Rows are points. Each copy is the shape, with its points in the same order, turned, moved and blurred by noise. Is it also mirrored, or only turned?

Shape:
[[ 0.08  0.25 -0.86]
 [-0.19  0.32  0.39]
 [-0.14  0.04  0.52]
 [ 0.19  0.48  1.00]
 [ 0.16  0.11 -0.08]
 [-0.44  0.34  0.37]
 [ 0.61  0.07 -0.23]
 [-0.31  0.10  0.55]
 [ 0.20  0.30 -0.29]]
Copy 1:
[[ 0.00  0.02 -0.98]
 [-0.19  0.33  0.25]
 [-0.24  0.02  0.44]
 [ 0.15  0.57  0.92]
 [ 0.18  0.06 -0.19]
 [-0.52  0.37  0.30]
 [ 0.52 -0.01 -0.21]
 [-0.32  0.13  0.44]
 [ 0.09  0.18 -0.39]]
Copy 1 is: only turned
Copy 2:
[[ 0.66  0.44  0.10]
 [-0.45 -0.20 -0.23]
 [-0.52 -0.47  0.02]
 [-0.59 -0.70 -0.73]
 [ 0.13 -0.23  0.04]
 [-0.65 -0.04 -0.10]
 [ 0.57 -0.36 -0.24]
 [-0.56 -0.38 -0.01]
 [ 0.40  0.05 -0.08]]
Copy 2 is: mirrored
Copy 3, 9 rows:
[[-0.19  0.22 -0.68]
 [-0.08  0.17  0.62]
 [-0.05 -0.17  0.69]
 [ 0.51  0.13  1.06]
 [ 0.09 -0.05  0.03]
 [-0.26  0.24  0.67]
 [ 0.45 -0.17 -0.26]
 [-0.19 -0.09  0.77]
 [ 0.12  0.14 -0.19]]
Copy 3 is: only turned
Copy 4, 9 rows:
[[-0.08  0.06 -0.88]
 [-0.08  0.18  0.24]
 [ 0.07 -0.01  0.43]
 [-0.47  0.23  0.87]
 [-0.07 -0.19 -0.13]
 [ 0.12  0.36  0.36]
 [-0.54 -0.41 -0.30]
 [ 0.22  0.16  0.51]
 [-0.25 -0.07 -0.44]]
Copy 4 is: mirrored

Shape (11 x 6):
[[ 0.33  0.45  0.47  0.09 -0.05 -0.77]
 [-0.03 -0.80  0.34 -0.19 -0.40 -0.25]
 [-0.30  0.27 -0.54 -0.38  0.51  0.09]
 [ 0.05  0.26  0.41  0.01 -0.50  0.41]
 [-0.29 -0.71  0.19 -0.45 -0.36  0.37]
 [ 0.44  0.31  0.45  0.41 -0.24  0.65]
 [-0.27  0.46  0.18  0.03 -0.04 -1.27]
 [-0.02 -0.16 -0.41 -0.28 -0.19  0.24]
 [-0.10  0.18 -0.18  0.21 -0.53  0.56]
 [ 0.04  0.16 -0.32  0.14  0.13 -0.10]
 [-0.28 -0.22  0.21  0.31 -0.27  0.64]]
Copy 1:
[[ 0.39  0.68 -0.05  0.06 -0.05 -1.03]
 [ 0.18 -0.47  0.47 -0.01 -0.60 -0.46]
 [-0.45  0.17 -0.53 -0.47  0.18  0.18]
 [-0.04  0.46  0.44  0.32 -0.48 -0.04]
 [-0.08 -0.39  0.51 -0.18 -0.53  0.05]
 [ 0.30  0.63  0.47  0.68  0.02  0.16]
 [-0.08  0.40 -0.21 -0.31 -0.06 -1.36]
 [-0.17 -0.03 -0.33 -0.02 -0.32  0.21]
 [-0.39  0.34  0.03  0.46 -0.26  0.22]
 [-0.03  0.20 -0.34  0.02  0.06 -0.20]
 [-0.31  0.03  0.46  0.40 -0.11  0.11]]
Copy 1 is: only turned
Copy 2:
[[ 0.36  0.43  0.40 -0.23 -0.43 -0.61]
 [-0.29 -0.68 -0.04  0.14  0.02 -0.58]
 [-0.29  0.33 -0.08 -0.64  0.33  0.53]
 [-0.09  0.32 -0.06  0.67 -0.09 -0.03]
 [-0.61 -0.47 -0.28  0.35  0.41 -0.18]
 [ 0.39  0.28  0.22  0.86  0.00  0.28]
 [-0.16  0.37  0.38 -0.78 -0.83 -0.60]
 [-0.18 -0.14 -0.45 -0.08  0.15  0.30]
 [-0.17  0.10 -0.29  0.52 -0.23  0.51]
 [ 0.10  0.08  0.04 -0.32 -0.15  0.33]
 [-0.37 -0.21  0.15  0.65  0.03  0.38]]
Copy 2 is: mirrored
Copy 3, 11 rows:
[[ 0.45  0.07  0.49 -0.18 -0.30 -0.87]
 [ 0.21 -0.80  0.46 -0.19 -0.65  0.17]
 [-0.48  0.07 -0.39 -0.33  0.32 -0.07]
 [-0.01  0.25  0.50  0.37 -0.46  0.21]
 [-0.19 -0.56  0.32 -0.21 -0.51  0.71]
 [ 0.44  0.41  0.57  0.64 -0.05  0.27]
 [-0.10 -0.21  0.27 -0.30 -0.42 -1.38]
 [-0.09 -0.16 -0.30 -0.01 -0.27  0.33]
 [-0.19  0.16  0.05  0.69 -0.36  0.35]
 [ 0.01 -0.11 -0.16  0.19  0.11 -0.24]
 [-0.27 -0.27  0.51  0.48 -0.08  0.50]]
Copy 3 is: only turned
